Every row gives one point. The last column is the point's height on a tilted bowl or saddle (a function of degree 2), plus a little noise. Along how many of its main directions does it bend up, bend down or stay straight?

Points (18 x 4):
[[ 1.7  4.0  4.7  3.5]
 [-2.6  0.4  3.5  0.3]
 [-2.1  2.1  0.3 -0.6]
 [ 0.1  1.4 -0.3 -1.1]
 [ 6.0 -3.8 -3.0  4.5]
 [ 1.0  6.1 -4.2  5.0]
 [-1.5 -2.6  0.5 -0.4]
 [-4.3  5.6  1.0  3.5]
 [ 4.3  5.8  4.7  7.5]
 [-0.7  1.0  1.0 -1.2]
 [ 0.3 -2.5  3.0  0.3]
 [-3.1  4.0 -0.3  1.0]
 [-2.8  1.9 -3.0  0.3]
 [ 3.2  4.3  1.0  2.4]
 [-7.1  0.4 -2.9  3.5]
 [ 0.7  3.1 -2.6  0.4]
 [ 3.0  3.3  7.3  6.7]
 [-3.8 -3.4  0.1  1.3]]
Directions: 3 up, 0 down, 0 straight

Points (25 x 5):
[[-1.8 -1.4  3.7  1.8 -0.8]
 [ 2.2  0.3  3.3  5.2 -7.0]
 [ 0.4  4.2  0.9  7.5 -5.2]
 [-1.3 -1.9 -2.0  2.3 -1.0]
 [-2.6  4.0  1.6 -1.3 -2.6]
 [-3.5  6.3  1.8  2.2 -1.2]
 [ 1.7 -1.1  2.1  6.4 -6.7]
 [-8.1  6.0 -0.2 -1.6 -4.6]
 [ 4.2  0.6 -6.6 -6.0  3.8]
 [ 0.3 -4.5  7.9  1.3  0.5]
 [-1.1  5.0 -0.7 -7.0 -5.2]
 [ 4.6  4.3 -6.0 -1.8  2.1]
 [ 3.4 -1.1 -2.4 -0.7 -1.0]
 [ 3.8 -5.4  0.5 -1.4 -1.0]
 [ 2.5 -2.0  2.2  2.9 -4.8]
 [-3.6  2.5 -6.0  2.0  1.3]
 [-1.9  1.4  2.6  1.8 -1.5]
 [-6.2 -2.3 -2.5 -2.1 -3.8]
 [ 1.9 -1.1 -4.2  2.1 -0.7]
 [ 6.6  2.2 -0.7 -3.6  2.1]
 [-3.0  1.9 -2.2  0.3 -2.0]
 [-0.9  0.2 -0.4  0.1 -2.3]
 [-0.8 -3.2 -1.5 -2.4 -1.9]
 [-0.3  2.5 -1.6 -1.2 -2.6]
 [ 0.5  1.7  0.0  0.0 -2.6]]
Directions: 2 up, 1 down, 1 straight
